Every row gives one point. The last column is the point's height on a tilted bowl or saddle (a function of degree 2), plus a little noise. Along how many of its main directions does it bend up, bend down or stay straight?

Points, 18 rows:
[[ 3.9 -2.3  6.5  0.3]
 [-2.0  4.4 -5.5  6.9]
 [ 0.2  3.4  7.4 -1.2]
 [ 3.4 -2.1  4.7  0.9]
 [ 5.5 -0.6 -0.2  1.7]
 [-4.9 -0.3  4.7  2.7]
 [ 1.2  4.2  2.5  2.4]
 [ 1.7  2.2 -2.4  4.6]
 [ 0.6  6.7 -4.8  6.3]
 [-0.4 -0.4 -0.1  3.5]
 [ 0.5  1.0 -2.8  4.3]
 [-0.8  7.0 -2.6  5.0]
 [-0.2 -4.5  7.6  0.1]
 [-5.0 -0.3  3.8  3.2]
 [-2.4  3.2 -2.6  5.7]
 [ 0.6  4.5  3.0  1.9]
 [ 0.2 -5.5  2.1 -0.7]
 [ 0.8 -4.0  1.8  0.6]]
Directions: 0 up, 1 down, 2 straight

Points, 24 rows:
[[-1.8  2.6 -0.6 -1.5 -1.4]
 [-0.6  0.1  4.9  2.8  1.8]
 [-1.4 -0.5 -3.8 -0.5 -1.8]
 [ 4.8 -0.7  1.4 -1.5 -1.3]
 [-1.7  1.8  3.3 -0.6  0.2]
 [ 2.4  3.4 -0.1 -2.4 -1.8]
 [ 1.0  4.4 -6.7  0.5 -1.3]
 [ 5.5 -0.5  1.4 -5.6 -6.1]
 [ 2.2 -2.7 -4.8 -1.5 -2.4]
 [-2.0 -0.6  1.8 -4.6 -3.6]
 [-2.1 -5.7  2.6 -6.6 -5.7]
 [ 4.6 -4.1 -1.6  0.9  0.8]
 [-3.6 -5.1  0.4 -5.6 -6.9]
 [-0.6 -3.3 -1.6 -2.6 -2.3]
 [ 2.4  3.7  0.9 10.2  4.8]
 [-6.7  0.9 -4.0  3.5 -2.2]
 [-7.9 -1.8 -5.0 -0.5 -8.1]
 [-1.5 -8.6 -3.9  3.8  0.9]
 [ 4.0 -0.4 -0.6 -2.8 -2.6]
 [ 4.4  0.3 -4.7  3.4  2.4]
 [-2.5 -1.7  0.7 -3.4 -3.4]
 [-0.9  5.1 -7.8 -0.9 -4.5]
 [ 0.6  4.0  3.2 -4.4 -2.7]
 [ 0.7 -5.6  1.4  4.9  2.4]]
Directions: 0 up, 2 down, 2 straight

Points:
[[ -0.3  -0.6   8.5   0.4  -1.5   4.3  -4.0]
 [  2.5   1.5  -1.5  -2.7   0.7   5.0   0.5]
 [ -0.6  -3.9   0.2  -3.9  -5.3  -1.8  -2.6]
 [ -4.7   5.0   0.9   3.9  -5.7  -3.8  -1.3]
 [  0.7   1.3  -5.4  -0.3   2.7  -4.8   2.2]
 [  0.6   1.8  -5.3  -5.5   2.3   3.5   0.3]
 [ -6.6   6.6   2.5  -3.3  -0.9   2.0  -1.1]
 [  1.1   5.7   0.0  -1.2   1.1   2.1  -3.0]
 [  1.9  -2.6  -2.9  -4.1  -4.0  -0.1   0.3]
 [ -3.8  -3.8  -5.3  -3.0  -2.6   4.7   9.0]
 [ -0.3  -4.3  -0.1  -6.0  -6.2  -2.0  -4.1]
 [ -6.9   0.5  -1.8   0.2   5.2   0.7   4.1]
 [ -2.0  -0.9   1.5   3.8  -0.3  -4.6  -0.2]
 [  2.1  -1.8   1.2  -0.8  -1.8   0.4  -1.4]
 [ -1.7  -3.5   1.1   3.1   2.0  -1.5  -0.2]
 [ -1.5   1.6   0.5  -1.2   9.5  -0.3  -2.3]
 [ -1.8   1.3  -5.3  -1.7   2.3  -0.5   1.8]
 [  1.4   3.7   1.9   7.9   0.9  -3.9  -0.4]
 [ -1.5  -7.7  -1.6   6.8   2.8  -5.2   0.6]
 [ -4.1   3.0   0.7  -4.3  -8.8  -4.5  -9.6]
 [  4.8  -4.8   1.4  -0.6   0.9 -10.5  -4.9]
 [ -4.3  -1.7  -4.6   0.4  -2.1  -2.6   4.5]
 [ -7.0   5.7   0.5  -3.8   1.3   1.2   0.1]
 [  6.9   1.2   1.4   0.4   0.7   0.3  -3.9]
 [ -9.6  -7.9  -2.9  -2.8   0.9  -4.9   4.0]
 [ -1.8   2.1  -1.3   0.9   1.3  -8.3   1.6]
 [  2.1  -0.6   3.5  -1.1  -2.7  -1.5  -4.7]
 [  1.1  -4.9   0.9  -1.0  -4.3  -0.3  -1.7]
 [ -0.5  -4.5   3.3   1.8   9.3  -0.2  -4.3]
 [  3.6   3.1   0.9   0.1  -4.4   1.4  -3.8]
 [  2.2   1.9   3.3  -0.1   2.7  -1.6  -3.7]
 [  2.5   3.7  -0.6   7.0   2.4  -2.9   0.3]
 [ -0.3   1.3   3.6  -5.9  -4.7   0.5  -5.6]
 [ -3.9   6.3   0.0   4.3   2.0  -0.8  -0.2]
 [  1.5  -1.2  -0.7  -4.6   6.4   2.5   0.3]
 [ -1.6  -4.4   3.0   0.2  -3.3  -9.3  -7.1]
 [  3.2  -2.5   0.5   2.6  -2.6  -1.2  -1.8]
 [  2.3   1.1  -6.1  -9.1   2.7   0.0  -4.2]
 [  0.4  -2.4   3.1   1.1   2.9   4.1  -0.3]
 [  0.7   0.2   8.2  -2.3  -3.8   3.3  -5.3]
 [ -1.7   0.7   1.2   4.2   5.8   3.2  -1.6]
 [ -1.8   3.0   1.7  -1.4  -1.0  -3.1  -2.9]
 [ -0.8  -1.2  -2.7   3.9   2.8   1.9   1.2]]
Directions: 1 up, 3 down, 2 straight

Points, 69 rows:
[[ -3.3   3.4   0.4  -6.1  -2.9  -4.8  -2.2  -2.8  -4.9]
 [ -0.9   2.3  -6.6   3.7   0.4   4.2  -5.1  -3.5   1.2]
 [ -4.6  -3.5  -4.8   1.6   2.8  -0.6   5.5  -5.2   1.4]
 [  4.5   3.6  -3.5  -0.7   4.5  -1.4   0.4   4.1   1.3]
 [ -0.8  -2.6  -0.5  -1.3   0.5  -1.8   1.0  -1.0  -0.4]
 [ -0.9   1.7   4.1   3.3  -1.6  -0.5  10.4  -6.5  -0.9]
 [ -3.1  -9.8  10.1 -11.7  -0.7  -1.8  -3.7  -6.9 -17.3]
 [ -0.2  -1.4   1.6   4.4  -3.7   4.3  -8.4  -0.4  -1.8]
 [  2.5  -1.5   1.0  -0.7   2.7   2.7  -1.1   4.0  -0.8]
 [ -0.1   3.6  -0.3  -3.4  -0.3   1.2   8.4   3.6  -1.3]
 [  2.6  -0.6  -1.2  -3.6  -5.4  -3.8   4.6   5.8  -4.1]
 [ -0.6  -0.3   0.5  -5.1   6.2  -2.8  -3.6  -6.2  -0.8]
 [ -3.0  -0.7  -1.3  -1.5   1.3  -1.0  -1.6   1.5  -0.1]
 [  5.6  -1.5  -2.2   3.1  -4.3  -2.2  -0.9   2.3  -1.5]
 [  1.2  -5.9  -3.4  -4.2   4.8  -2.8  -0.7  -1.4  -1.6]
 [ -4.8  -1.2   1.6   0.1   3.9  -4.6   2.9   0.5  -0.8]
 [  3.8  -4.5   7.3   1.3   0.6   4.5   1.0  -1.4  -5.0]
 [ -0.7   2.4   1.8  -0.1   2.8   5.0   2.6  -7.9   1.8]
 [  5.4   2.8   0.4   3.2  -1.7   0.6  -5.0   1.2  -1.4]
 [  4.1   3.1  -6.5  -1.6   8.2   1.3  -2.2  -3.6   4.5]
 [  2.3  -3.7  -5.2  -5.3  -0.4  -0.6  -1.6   3.4  -2.6]
 [ -0.4  -1.0   0.6   5.7   0.0  -0.1  -0.8  -2.7   0.0]
 [  3.1   2.6   3.2   0.2  -2.6   2.1  -3.9 -10.1  -2.6]
 [  5.4  -4.6   1.8  -2.0  -8.6  -0.8  -3.5   0.4  -6.3]
 [ -0.6   5.7  -3.3  -1.0   3.7   4.0   2.3   1.1   3.5]
 [  1.6   2.0  -1.3  -0.2   2.5  -4.8  -2.1  -0.7   0.9]
 [  5.3   3.4  -2.8  -2.5   4.7   2.7   0.7  -0.4   2.8]
 [  0.2   2.9  -1.2  -2.8   1.3   2.2  -0.7  -0.5   1.1]
 [  7.9   3.1   2.6   1.5   1.1  -1.6   2.4   2.2  -0.9]
 [  2.2   6.8  -2.2  -5.3   0.5   2.9   6.2   2.3   0.6]
 [ -0.3   2.0  -1.7   0.1   6.3   2.9  -3.4   4.7   1.3]
 [ -5.8   4.5  -3.5   6.7   1.1   0.1   5.6   2.9   0.1]
 [  7.0  -3.3   0.6   1.0  -2.1   2.1  -2.1   1.2  -2.7]
 [  1.7  -0.3   0.1  -1.6  -0.8  -0.6  -3.3  -1.8  -0.9]
 [  8.6   3.5  -3.7  -3.5   1.9   3.6  -1.0  -2.0   0.9]
 [ -6.7  -0.6   0.8  -2.9  -1.5  -3.1   1.2  -6.2  -3.6]
 [ -1.5   1.5   4.1  -0.4  -1.2  -0.4  -3.5  -1.8  -1.1]
 [  0.4  -3.5  -2.0  -5.6  -0.1   1.0   5.1   4.8  -2.8]
 [  0.9  -3.4   1.1   0.6   0.4  -1.2   2.0   0.4  -0.5]
 [ -0.5   9.4   0.0  -4.5  -0.9   2.8   3.6   4.5  -2.0]
 [  3.2   0.0   3.1  -3.1   1.4   0.1   2.7   2.4  -1.9]
 [ 12.0  -0.7  -0.3  -0.7   3.1  -6.7  -2.3  -1.2  -3.3]
 [ -3.2   2.8  -2.8   3.2  -0.5  -2.7  -2.9   0.3   0.5]
 [ -4.5  -4.1   0.2   0.1  -0.8  -0.7  -3.8   3.3  -0.9]
 [ -2.5   4.4   0.8   3.5  -5.6   2.6   3.6  -3.8  -1.9]
 [ -2.4  -0.7  -3.8   1.3   0.8  -2.2   4.1   8.1  -1.3]
 [  0.8   0.3  -2.4  -0.6   1.8  -0.8  -0.1  -3.7   1.6]
 [  0.9   0.9   2.7  -4.2  10.2  -5.4  -5.3  -1.7  -0.9]
 [  0.4  -1.9   0.5  -0.1   3.7   3.9  -2.9   2.9  -0.2]
 [ -4.2  -4.8   4.8   0.9  -4.2   1.7   0.2   2.1  -3.7]
 [  0.4  -5.3  -0.8  -4.3   0.1   1.5  -4.5   3.4  -2.4]
 [  0.1   5.2   0.1   0.6  -4.1  -5.3   2.8   4.7  -3.3]
 [ -2.8   2.1  -0.3   1.3   0.8   4.9  -2.2   4.1  -0.2]
 [  1.5  -0.2  -4.0  -3.5   1.7   5.1  -4.1  -2.9  -0.1]
 [  2.5   0.8   2.0  -0.9  -5.9  -0.6  -0.6   0.3  -3.9]
 [  2.4  -1.5  -2.5  -2.2  -0.1   4.7  -7.2   3.9  -2.0]
 [ -4.6   4.9   2.1  -3.6   4.9   3.1   6.3  -2.8   1.9]
 [ -2.1  -3.8  -4.8  -1.6  -0.7   2.4  -3.2  -0.4  -1.2]
 [ -0.5  -1.4  -4.9   1.5   1.9   3.4   5.1  -4.1   2.5]
 [  5.2  -2.8  -0.1   0.0   1.3  -2.5   1.4   6.1  -1.4]
 [ -1.5  -4.5  -0.9   4.1  -0.2   1.7   1.5  -3.3  -0.5]
 [ -1.1  -0.2   1.3  -3.1  -2.3   3.1  -3.0  -4.7  -2.6]
 [  2.4  -1.6   0.6 -10.6   5.0   0.4   2.6   1.5  -4.6]
 [  8.8  -2.2   7.5   3.6  -1.3  -4.7  -2.3  -4.5  -6.3]
 [  1.6   2.7  11.3  -2.0  -3.7  -0.3  10.7   4.7 -11.3]
 [ -3.4  -1.0  -1.8   3.9  -8.0   2.8   0.2   0.9  -3.8]
 [  9.2  -4.1   5.5   0.5  -2.8  -4.0  -4.6  -7.0  -7.9]
 [  1.9   3.2  -1.0  -1.4  -1.0   6.9   4.7   2.5  -1.5]
 [  2.9   0.0  -2.6   1.8  -1.9   3.8   0.6  -2.0   0.0]]
Directions: 2 up, 6 down, 0 straight

Points (66 x 9):
[[  1.6   1.1   5.9  -5.1   1.9  -7.8   3.4   4.2   5.1]
 [  2.5  -0.4  -6.0  -0.9   3.1  -1.8   1.6   2.0   0.7]
 [  1.9   2.3   6.3  -2.8   2.8   4.2  -1.7   4.7   4.2]
 [  3.8   1.4   2.8  -0.4   1.1  -0.6  -7.8   1.7   3.1]
 [ -0.3  -1.1  -2.0   0.7  -0.3   2.9  -4.4   3.2   0.2]
 [  0.4   0.1   2.3   0.9  -2.5  -3.8   1.8  -0.3   1.2]
 [ -1.3   2.9   2.0   1.3   1.5  -0.8  -2.4  -0.8   0.4]
 [  1.5  -1.3   3.6  -1.6   3.5  -0.8  -6.0   2.5   2.8]
 [  0.2   2.7   2.0   2.3  -4.7   2.1  -3.3   2.7   1.5]
 [  4.2   0.1  -1.2   3.1   0.1  -0.8  -3.0  -2.5   1.2]
 [ -2.2  -0.7  -3.9  -3.3   2.0   6.8   5.2  -1.4   0.5]
 [ -0.6  -0.2   0.3   1.9  -0.5   0.2  -0.4   0.9   0.1]
 [ -1.9   1.7  -6.3   6.4  -2.4   3.4   2.0   6.5   0.1]
 [ -2.5   0.7  -6.7  -2.6   5.7  -7.9   2.4  -3.5   0.7]
 [ -1.6  -2.1  -0.3  -3.6   4.5   0.8  -3.5  -1.8   1.4]
 [ -1.0   5.1   0.2   3.0  -1.0   3.1   1.1   0.0   1.1]
 [-11.1   2.2  -1.5   7.8   0.5   3.2   0.9   4.5   2.5]
 [ -4.1  -1.8  -0.3  -9.6  -4.4   1.2   1.8  -0.3   5.0]
 [  1.8  -3.3  -6.1  -5.2  -2.6  -1.7   2.4   4.1   2.3]
 [  4.2  -1.5  -4.8   3.3  -6.0   5.6   0.7   2.4  -0.1]
 [  4.3  -3.5  -1.6  -2.2   8.3   0.8  -1.4   5.4   0.8]
 [ -0.1   2.8  -3.3  -0.6  -1.0   2.8  -1.8  -6.0   0.9]
 [ -1.5   4.5  -4.4  -2.5  -2.8  -5.2   7.5  -2.2   4.7]
 [  4.6  -5.4   1.0   4.6   0.3   0.6  -5.3   1.8   3.0]
 [  4.8   1.9  -2.9  -3.3  -4.2   5.7   5.5  -2.8   4.7]
 [  4.6   2.6  -9.1   0.1   4.5  -0.6  -5.4   3.3   1.6]
 [  4.0  11.9  -2.4   0.1   2.7   4.2  -4.4  11.7   3.3]
 [  3.2  -0.6  -0.6  -7.7  -0.8   1.8  -3.8   3.1   4.6]
 [  4.8  -1.3  -3.3  -0.6  -4.7   7.7  -1.0  -4.6   3.2]
 [  3.7  -3.2   4.4  -2.5  -2.3   2.7   4.4   0.7   4.4]
 [ -2.5  -5.1  -3.8  -1.9   3.7   4.2  -3.8   2.8   0.5]
 [ -1.6   7.3  -1.3   5.3  -0.3  -2.7   1.0   3.3   2.3]
 [ -3.6  -0.6   8.5   1.2   0.6   1.9  -6.4   7.5   6.2]
 [ -0.7  -3.7  -1.7   2.4   1.2  -0.1  -1.6  -1.8  -0.1]
 [ -3.4  -1.6  -0.2  -5.8  -1.2  -2.2   1.7  -1.6   1.7]
 [ -0.9   4.1   4.0  -1.0  -0.5  -2.4   4.1  -0.9   4.3]
 [  6.2   5.6   0.5   8.1  -4.5   0.8   2.3  -5.2   4.6]
 [  3.1  -1.0   2.2   0.6  -6.1  -1.0  -0.8   3.7   2.0]
 [ -5.1   4.6  -0.7 -10.3  -2.2   1.9   4.0   1.7   9.0]
 [  4.0   0.3   5.2   7.2   5.5  -1.8  -4.7  -0.8   2.9]
 [ -3.9  -3.1  -0.4  -4.8  -3.1   3.5   2.2   1.6   3.1]
 [ -2.5  -3.8  -2.5  -1.6   1.2  -2.1  -1.8  -0.8   0.1]
 [ -5.2  -3.8  -5.3   0.6  -4.0  -1.1   4.4  -0.5  -0.5]
 [ -0.1   3.6   6.7   2.6   4.6   0.1   3.7  -3.1   5.9]
 [ -2.1   0.6  -0.2  -1.4  -0.9   1.4  -0.1  -0.8   0.8]
 [ -4.4  -0.2   5.0   2.2  -4.1   2.1   4.6  -3.9   4.1]
 [ -3.1  -2.1  -1.6  -1.3   4.1   5.7  -3.6  -0.2   0.3]
 [ -0.5  -0.6   2.1  -1.4   8.9  -2.1   2.4  -0.2   2.5]
 [  0.7   1.3   0.9  -3.2  -3.0   5.2   0.6  -2.0   3.7]
 [  3.8   3.0   2.3  -5.6  -1.9  -4.8  -3.6  -1.6   4.6]
 [ -0.3   1.7  -6.0  -1.3   0.2   2.6  -1.2  -2.4  -0.4]
 [ -7.3  -2.7   4.6  -2.1   0.8   6.7   1.1   3.2   7.6]
 [ -3.8   0.1   0.9  -1.7   3.3  -5.2   2.3  -1.2   1.5]
 [  1.6   1.7   4.2  -1.2   1.9   1.9   4.7  -3.8   5.4]
 [ -3.7  -4.1  -3.6   4.2   3.4  -4.8  -3.9   1.9   1.1]
 [ -5.6   4.4   4.1  -1.2   2.2  -1.5   7.3   1.2   7.9]
 [  0.8   4.5  -2.6  -1.8   2.9   1.4   2.6  -1.2   1.5]
 [ -0.1  -2.1   1.2   0.3   7.0   2.6  -5.4   5.4   0.9]
 [  1.2   5.4   7.4   3.2   0.1   2.6   3.7   2.9   6.0]
 [  1.1   3.4  -2.8   1.6   2.2  -5.0   1.1  -0.4   1.4]
 [ -5.3  -1.0   5.6   2.8  -1.2  -3.0   4.1  -6.0   2.9]
 [  5.6  -4.7   1.0  -1.4  -0.4   6.8  -2.2   2.8   2.8]
 [  4.2  -2.7  -3.3   1.0  -2.6   0.9  -2.0   4.3   1.2]
 [ -4.8  -3.4   1.5   2.1   2.6  -0.7  -6.1  -1.4   1.2]
 [ -0.9  -1.0   4.7   1.5   3.3   0.1   2.6  -1.4   3.4]
 [  5.5   8.1   1.0  -4.0  -1.0  -0.4  -8.6  -7.1  10.6]]
Directions: 4 up, 1 down, 3 straight
